Each row is a point. Each copy is the shape, with its points in the same order, turned, moved and blurred by noise. Say if it was mirrored as well.
In the rows, 128 means zero.

Shape (8 x 3)
[[ 92 130 153]
 [149 145 135]
 [ 86 156 165]
 [184 124  67]
 [187 127  96]
 [ 98 195  99]
 [144 115 136]
 [171 149 119]]
Copy 1 (8 x 3)
[[167 101 111]
 [158 133 164]
 [175  79 124]
 [ 96 185 179]
 [123 177 181]
 [109  65 163]
 [160 151 138]
 [142 145 183]]
Copy 1 is: only turned
Copy 2 (8 x 3)
[[158 142  92]
 [102 120 111]
 [159 130  68]
 [ 78  92 176]
 [ 68 106 157]
 [149  58  93]
 [111 142 130]
 [ 81 107 124]]
Copy 2 is: mirrored
Copy 3 (8 x 3)
[[ 98 149 108]
 [141 125 101]
 [ 78 126  77]
 [191 101 152]
 [195 119 131]
 [101  59 108]
 [147 149 121]
 [174 116 107]]
Copy 3 is: only turned

Shape (9 x 4)
[[ 68 137  93 163]
 [164  91 139 107]
 [169 110 159 102]
 [ 86 116  76 121]
 [188  97 134 146]
 [160  86  83 115]
 [103 106  88 152]
 [170  58 157 131]
 [126 107 156 122]]
Copy 1 (9 x 4)
[[175 160 192 121]
 [ 98 157  93 149]
 [107 145  76 135]
 [126 170 188 119]
 [118 141  91 186]
 [ 83 161 140 167]
 [143 167 174 148]
 [115 187  73 177]
 [139 166 100 125]]
Copy 1 is: mirrored
Copy 2 (9 x 4)
[[102 102 187 113]
 [139 157  79 117]
 [142 159  79 141]
 [136  87 148  92]
 [149 198 100 106]
 [169 147 108  77]
 [112 123 159  74]
 [116 182  65 100]
 [112 143 101 138]]
Copy 2 is: only turned
Copy 3 (9 x 4)
[[ 76 161 133 179]
 [144 118 125  88]
 [161 100 113  88]
 [100 189 116 135]
 [146  97 168  81]
 [142 174 154  79]
 [ 89 154 147 122]
 [118  96 143  52]
 [119 104 117 117]]
Copy 3 is: mirrored
Copy 4 (9 x 4)
[[135 179 176 113]
 [109  85 134 187]
 [106  71 110 173]
 [143 174 157 158]
 [120  57 159 169]
 [147 106 158 202]
 [132 151 180 149]
 [ 78  65 157 189]
 [ 92 104 130 147]]
Copy 4 is: only turned

Shape (11 x 6)
[[130 106 151 105 105 139]
 [163 161 158 131 150 113]
 [113 190 122 154 103  85]
 [ 85 145  95 171  72 169]
 [169 128 105  68 149 159]
 [112 123 110 157  91 101]
 [155 175 149  66 133 171]
 [ 85  98 162 115 172 159]
 [ 89 200  84 115  84 152]
 [ 83 106 168 162 157  95]
 [180 140 147  97  79 108]]
Copy 1 (11 x 6)
[[122 169  92 142 133 120]
 [130 138 147 143  89  87]
 [146 151 180  86 128 116]
 [171 109 113  89 189 156]
 [ 74 112  96 164 137  73]
 [124 147 134  97 134 163]
 [127 137 108 157 146  36]
 [140 159 120 212 153 144]
 [146 119 147  83 204  92]
 [147 177 168 174 115 178]
 [106 166  92  92 103  80]]
Copy 1 is: mirrored
Copy 2 (11 x 6)
[[121  95  99 114 142 136]
 [106 112 155 143  96 109]
 [171 158 142 120  93  74]
 [189 165  58 163 136 126]
 [143  65 164 151 144 171]
 [153 161 113 114 148  98]
 [146  46 136 155  92 148]
 [100 131 102 110 101 200]
 [229 129 110 150 102 123]
 [ 89 176 114  81 102 142]
 [132  67 131 125 145  80]]
Copy 2 is: only turned
Copy 3 (11 x 6)
[[152 141 104  98  96 117]
 [ 95 108 127  91 133  96]
 [ 63 140  77 156 125 120]
 [137 114  74 180 100 176]
 [157 158 182  92 132 128]
 [105 140  95 152  75 113]
 [141 150 143  70 172 145]
 [199 111 105 129 123  72]
 [117 161  96 171 151 177]
 [137 102  74 144  93  44]
 [ 94 156 118  60  94 136]]
Copy 3 is: only turned
Copy 4 (11 x 6)
[[122 143 133  83 102 152]
 [179 108 152 117 135 147]
 [181 167  99 154 162 149]
 [125 155  23 135 109 155]
 [110 103 160 125  88 207]
 [127 162  84 104 158 149]
 [157 120 154 134  57 191]
 [ 99 131 136 109  76  94]
 [151 180  66 182  95 181]
 [126 153 131 106 138  76]
 [170 145 136  76 122 204]]
Copy 4 is: only turned

Shape (14 x 8)
[[174 113 185 136 156 174  98  75]
 [128 118 142 135 146 212  94 135]
 [152 141 106 123 120 105 137 142]
 [151 116 224 125 147 127 152  59]
 [159 150 178 111 138 138 122 113]
 [174 179 108  76  92 137 128 120]
 [152 182 131 129  88 108 134 177]
 [116 161 112 113  92 126  77  83]
 [166 202 101 121 120 115 112 140]
 [153 106 156 111 140 143 134 113]
 [120 129 160 172 179 228 140  99]
 [148 126  94 183 196 212 112 137]
 [114 138 150 106 181 175 125  98]
 [150 196 113  90 114  82  88 168]]
Copy 1 (14 x 8)
[[191 162 154  96  99  74 191 148]
 [124 154 194 118  74  88 157 173]
 [117 113  92 108 115 116 120 131]
 [179 205 134 105 158 119 211 127]
 [142 169 130  94 111 103 169 115]
 [115  96  83 111  65 132 167 118]
 [ 80 147  75  96  86 115 113 120]
 [154 131 116 168  72 106 131  91]
 [125 127  94  87  63 129 105 112]
 [140 129 138 103 130  96 175 140]
 [164 189 179 108  84 118 161 223]
 [165 125 187  91  82  95 102 218]
 [161 142 185 119 105 147 168 150]
 [ 99 113 102  93  76 120  94  64]]
Copy 1 is: only turned
Copy 2 (14 x 8)
[[118 127 101 163 122 154 201  61]
 [112 113 106 181 143 199 175 133]
 [125 126 103 105 152 126  95 127]
 [162 113 113 108 132 120 223  69]
 [139 146  90 105 136 142 162 107]
 [ 98 183 134  78 150 168 122 110]
 [149 179 122 108 182 137 101 145]
 [125 157 165 122  82 150 122 130]
 [101 190 106 111 132 120 101 137]
 [131 108  97 118 150 151 158  81]
 [ 90  94 110 195 155 150 227 135]
 [ 54 107  78 214 157 142 158 142]
 [ 94 103  88 127 121 160 195 134]
 [144 186  87  94 116 150  81 154]]
Copy 2 is: mirrored
Copy 3 (14 x 8)
[[117 157  97  88 158 199 164 139]
 [ 76 111  78  76 182 154 122 117]
 [146 103 129 131  98 126 118 123]
 [125 217 120  85 106 191 152 121]
 [100 160 110 114 119 157 136 156]
 [ 83  93 131 157  80 163 115 146]
 [112  77 127 118  72 100 108 177]
 [ 80  82 164 108 114 144 164 110]
 [111  76 168 136 112 132 114 167]
 [117 147  92 127 117 156 130 103]
 [106 151 101  28 179 188  85 104]
 [145  83  96  62 203 162  74 125]
 [ 87 164 130 108 168 167 103 108]
 [100  88 166 161 107  85 133 185]]
Copy 3 is: mirrored
Copy 4 (14 x 8)
[[160 134 147 184  87 127 168  96]
 [164 124 149 153  58 111 110 155]
 [121 103 101 101 146 133 119 120]
 [132 160 152 146  94 155 200  48]
 [157 131 114 134 104 123 149  85]
 [149 128  39 134 118 136 119 123]
 [142 117  61  66 122 100 132 116]
 [128 190  95 150 135  94 121 130]
 [171 126  57 105 154 111 126 136]
 [127 117 133 139  98 150 129  95]
 [170 141 197 141  68 159 159 167]
 [182  96 177 152 109 133 114 202]
 [180 160 160 145  98 153 114 117]
 [166 125  56  82 157  80  88 102]]
Copy 4 is: only turned

Shape (14 x 9)
[[ 98 127  98  76  94  72 132 127 132]
 [108 137 132 158 101  79  79 135 106]
 [ 73 148 145 148 178  77 138 123 159]
 [ 91 168 142 172 122 140 147 161  71]
 [148  89 106 107  99 121  98 139 158]
 [183 141 171 180 129  72 140 132 161]
 [159 102 171  91 170  70 109 157  93]
 [152  76 161 106 131 179 122 147 150]
 [131 157  71  87 155  95 140 130 114]
 [127 133 139 152 178  72  78 102  66]
 [ 76 112 151 139 101 151  54 102 152]
 [132 173 108 143 153  74  59 167  85]
 [115 174 124 103  95 108 168 157 142]
 [131  91  79 172 148 118 138 157 160]]
Copy 1 (14 x 9)
[[113 113 112 189 141 121  90 103 189]
 [140 158 153 161  88  93 101 151 158]
 [156 190 171 153 178 141  88 106 134]
 [163 112 181 133 107  88  94 108  86]
 [119 130  92 174 121 139 156 140 151]
 [117 194 102 105 126 141  76 165 107]
 [195 159  83 124  88 159  88  91 166]
 [129 134  96 141 110 173 182 105 103]
 [164  90 114 145 175 124  98 127 172]
 [199 152 176 113  87 145  89 146 183]
 [109 174 180 172 101 118 187 121 158]
 [213 144 138 128 112  69 105 149 176]
 [112 116 112 142 167  88  94  88 122]
 [154 137 118 197 156 156 124 180 102]]
Copy 1 is: only turned
Copy 2 (14 x 9)
[[149 145 165 148 190 125 138  90  78]
 [187  96 140 105 157 144 160  87 132]
 [110  73 178 137 148 202 146 121  95]
 [119 112 108 109  88 158 146  63 148]
 [157 149 176  89 192 112 104 128 124]
 [171  63 150 126 117 123 126 175 116]
 [133 105 210 137 138  93 189 129 157]
 [102 157 162  92 168 119 108 160 189]
 [139 167 199 120 121 141 147  97  74]
 [187 105 194 127 115 164 206  96 155]
 [154 134 121  68 213 193 146 121 164]
 [176  93 179  74 114 131 195  72 106]
 [105 133 116 127 139 122 131 112  65]
 [143 114 198  94 130 153  65 111 126]]
Copy 2 is: mirrored
Copy 3 (14 x 9)
[[157  49 163 121  86  98  97 141 151]
 [124  50 105 129 128 157  82 179 149]
 [152  95  88 164 114 110 154 165 183]
 [179  90  79 169 180 153 103 150  99]
 [ 99  97 184 131 128 129  90 145 159]
 [ 71 114  83 121 150  91 127 178 137]
 [133 166  83 109  78 102  64 149 152]
 [102 175 166 124 148 149 109  97 156]
 [168 102 154 154  78 105 110 163 102]
 [150 128  84 119  87 167  85 213 128]
 [115  88 145 123 127 212 128 136 196]
 [124  82  91 183  86 150  69 177 109]
 [139  68 132 141 143  80 128 110 109]
 [109 124 172 179 162 105 108 188 163]]
Copy 3 is: mirrored

Shape (14 x 11)
[[ 78 135 145 116 116 169 102 142 192 169  57]
 [158  99 157 114 179 129 124 175 136 122 128]
 [161 143 176  76 170 131  84 140 123 143 133]
 [128  93 180 132  98 150 119 138 135 150 107]
 [ 93 124 121  97  68 169 105 144 165 156 114]
 [131 172  91 157  81 129  83 142 131  90  38]
 [ 74  94 105 140 156  63 149  92  52 102 141]
 [ 52 143 117 170  95 130 125 141 118 103  80]
 [101  99 103 117 166  84 173 121  93  70 160]
 [122 182 101 167 111 107 153 140 106 137  97]
 [150  91 126 110 191 148 157  99  88 110 127]
 [139 113 192  63 108 120 145 146 154 159  75]
 [145 135 209  67 155 167 136 144 124 119 128]
 [ 84 103 135 170 125  59 182  54 134  89 149]]
Copy 1 (14 x 11)
[[ 94 217  99 134  96 106 140 163 147 117 173]
 [197 128 117 142 122 112 138 145  88 144 115]
 [162 128 158 181 113  79 121 144  87 127 146]
 [136 138  89 123 131 131 106 155 116  92 155]
 [ 64 166 108 148 116 134 139 174 124  97 130]
 [111 147 164 112  67 208 133 180 179 140 171]
 [120  32 104 108 160 124 152  97 164 200 130]
 [ 96 133 111 108 131 173 167 130 198 130 161]
 [139  65 110 121 150 153 166  78 110 195  95]
 [124 127 161 108 105 151 128 118 202 140 110]
 [151 108 138 103 174 108 122 116  76 189 133]
 [131 171  72 181 110 114  66 135 117 137 150]
 [163 149 130 195 150 116  97 111  82 117 152]
 [107  63  76  72 111 139 136  35 141 153 130]]
Copy 1 is: only turned
Copy 2 (14 x 11)
[[ 81 118 102 136  99 177 161  97  43 111 146]
 [131 131 139 160 175 174 124 101 155 104 137]
 [147 156 151 159 161 179 115 159 108  92 102]
 [108 156 134 124  95 146 129 102 124  97 144]
 [ 67 126 119 128  86 138 165 146  93 139 141]
 [120 154  11 136 138 119 139 143  83 144 176]
 [141  97 134 190 153  35  51  86 128 149 127]
 [114 126  79 175 111  81 143  87  84 145 189]
 [131  87 130 199 180  59 100  99 164 116 120]
 [168  87  71 143 117 107 116 129 113 137 178]
 [142 113 114 186 141 134  85  90 162 108  67]
 [ 80 127 137 132 112 168 104 144 103  38 147]
 [131 152 155 192 121 173 138 141 134  54 108]
 [150  88 124 127 147   7 109  65 121  88 125]]
Copy 2 is: mirrored

Shape (15 x 12)
[[121 171 114 102 122 151  82 134 136  69 109 154]
 [ 72 149 120 182 170 116  66  90 132  87 138  81]
 [127 179 178  88 145 137 121  88 100  83 150  66]
 [181  94  87 108  78 165  64 102  95 178  69  71]
 [121 141 127  96 183  65  84 124 149 105  93 145]
 [170  89 179 119  85  89 135 106  87 113 127 134]
 [130 123  89  81 106 167  66 124 178 166 137  90]
 [150  86 103  92 125 128 133  77 150 170  78 138]
 [172 180 122 120 137 157  91 126 160 111 137  99]
 [120 139  95 134 101 127 164 171 129 161 102 145]
 [151 175 155 108  96 131 152  78 186 182 112 155]
 [142  80 194  96 105 119 126 106 186 179  67 108]
 [ 89 116 114 163 159  89 160  96 172  83 113  68]
 [151 119 183 149 137 153 142 128  83 108 126 138]
 [138 108 172 117 144 146 145 140 172 158 126 153]]
Copy 1 (15 x 12)
[[125 115  80 139 131 170 139  80  68 114 148 176]
 [ 73  96  96 163 156 107  89  83  79  70 153  85]
 [159 117  91 179  97 159  66  89 103 145 143  89]
 [149 175  37  96  60 129  97 201  44  55 111 149]
 [ 94 148 147 169 152 194 105 123  93  74 137 161]
 [152 176 132 124 112 111 104 155  98 162  81 150]
 [154 174  71  77 107 164 125 123  69  57 185 114]
 [106 201 110 138  74 133 118 178  77  90 174 168]
 [127 116  82 122  99 194 141 121  60 119 149  96]
 [101 113 108  66 105 136 122 160 136 124 160 196]
 [116 154 174  93  48 157 121 131  62 156 186 141]
 [107 233 158  96  46 158  98 114  92  96 129 138]
 [ 24 163 102 149 132 130  85 114 127 129 163  96]
 [138 123 120 145  96 108 141 121 126 140  90 142]
 [120 173 164 107  77 152 167 114 134 114 143 135]]
Copy 1 is: only turned
Copy 2 (15 x 12)
[[ 99 115 136 122 147 142 117 104  91 165  79 141]
 [118 189 101 132 138 126  82  91 153 127 133 209]
 [154 145  86 147 144 130  68 166 141 105  59 123]
 [133 197 168 219 154 174 209 144 112 125 127 112]
 [131  96 167 120 158 172  80 130 131 164 150 179]
 [146 127 169 142  75 126 131 179 160 137 123  84]
 [166 181 139 122 164 192 177 130  62 121 107 154]
 [147 140 143 156 138 209 152 138 103 148 188  94]
 [156 139 123 112 185 149 146 110 133 134  77 129]
 [119 109 118 106 156 112 191 148  91 137 182 119]
 [159 159 112  73 165 171 142 160 116 181 149  60]
 [118 170 162  93 129 224 150 192 148 109 161  88]
 [134 156 108 109 136 135  76  93 141  62 188 140]
 [115 108 101 137 106 125 154 157 175 138 107 106]
 [142 108 109  68 122 188 165 159 139 140 144 115]]
Copy 2 is: mirrored
Copy 3 (15 x 12)
[[113 152 127 152  97 183 139 155 129  80 119 125]
 [105 137 159 143 128 155 176  95  96 138 128 214]
 [160  78 130 184 137 211 169 136 146 163  92 147]
 [151 153 162  90 110 157  51 165 222 168 167 168]
 [139 161 145 131 123 106 155 131 126 110  49 134]
 [182 110 171 113 156 139 138 163 133 172 148  57]
 [ 85 126 135 175 125 128  71 131 196 127 142 162]
 [180 142 137 140 130  84  72 183 158 132 134 143]
 [111 102 129 162  72 177 100 120 137 141 111 137]
 [139 114  82  92 128 110  98 111 146  96 159  95]
 [199 129 105 185 134 137  41 113 105 133 122 106]
 [148 150 117 143 189  98  53 171 131 192 110 110]
 [137 131 101 157 120  87 187 125  93 185 134 178]
 [153  70 147 100 146 172 134 170  96 137 131 116]
 [124  90 119 147 155 104  71 157  92 128 107 102]]
Copy 3 is: only turned
Copy 4 (15 x 12)
[[154 104 113 156 139 179 131 135 139  77 186 183]
 [124 128 163  96 149 163 228 149 168 130 162 141]
 [169  85 160 143 208 121 201  94 111  98 168 153]
 [165 194 138 116 178  55  81 165 162  91 167 159]
 [114  62 113  82 157 155 132 128 147 109 122 182]
 [152 125 182 105 184 142 102 118  91  42 113 114]
 [ 97 182 105 121 136  74 147 152 114 114 173 187]
 [171 140  80  92 133  90  92 155 119 103  97 145]
 [135 135 161 172 149 129 163 145 114 130 141 206]
 [122 125 124 165 111 130  68 130 124 137 135 107]
 [148  94 123 155 146 105 113 186  34 142 113 138]
 [120  92 125 103 131  42 111 179  91  60  96 129]
 [112 108 128 127 149 148 213 139 166 112  74 104]
 [183  99 193 135 123 138 122  99 108  73 129 129]
 [131  94 140 137  92 104 118 135  86  95 102 152]]
Copy 4 is: only turned
